Each point is reached from the start by the listed moves, each made 0, 1 or 2 times, or once backwards (-1), plus a little noise. Is the number of moves made odd or even? Then give how often each move was made.

Moves:
(1): [ -4  -7 -16  10 -10  28]
(2): [ 13  10  20 -29   9 -10]
(3): [ -7 -17  -1 -22  24  20]
Start: [ 10 -12  -5   5  -1   4]
Points:
[  5 -44  -2 -59  46  60] -> even (1, 1, 2)
[ 17   5  -5  28 -25 -16] -> odd (0, 0, -1)
[  9 -12  -5   5  -1   4] -> even (0, 0, 0)
[ 12 -26  -1 -37  22  41] -> odd (1, 1, 1)
[ 19 -10  -1 -15  -2  21] -> even (1, 1, 0)

Moves:
(1): [ 3 10 -2 -3  3  8  1  1  5 -2  3 -5  1 -5 -4]
(2): [ 0  6 -2 -1  8 -2  2 11 -2 -3  2 -4 -1  5  5]
(3): [ 0  4  1  4  5 -2 -4  3  6  2 10 -8  2 -4 -3]
(4): [  5   1  -4 -11   1  -2  -4   6  -6   4   4  -7   4   6  -2]
(5): [ 1  5  3 -5  7 -1  0  7 -2 -3  5  1 -1  0 -3]
(6): [  1   1   3   3 -10  -3   2   7  -3  -1   3  -5   1  -9   3]
(7): [  1  -6  -2   9   4  -1   1  -2  -6  -7   6 -12   5  -1  -2]
(8): [ -4  -9   2  -3  -5   9  -2  -6  -7   4  -1   8  -4  -1 -10]
(9): [-10   0   0  -4   4  -5   2  -3   0   0   9   1  -2   3   4]
(10): [  1  -3   7   0   0   4   2   3  -6  -6  -3  10 -11  15  -4]
(11): [-4  2  8  3  5  0 -8  2 -3 -7 -1  1  8  0  8]
(12): [ -9 -12  13  -1  -4   0   1  -2   7   3  -3  -3   0   2  -7]
Start: [ -2 -14   0   1  -7  -1   1  12   8   8   1  -6  -5 -11   0]
Points:
[-10 -25  53 -28  17  12 -18  60 -23 -11   0  -3 -11  41 -20] -> even (0, 2, 0, 2, 2, 0, 0, 1, -1, 2, 2, 2)
[-17 -21  18 -48  -2  15 -16   3  -1  20  -1  12  -4  10 -20] -> even (1, -1, -1, 2, 1, -1, -1, 1, 1, 0, 1, 1)
[-32  -7  38 -10  23  13   0  10  35  -4  12  -5  -5 -10 -16] -> even (2, 0, 0, -1, 2, -1, 0, 0, 1, 0, 1, 2)
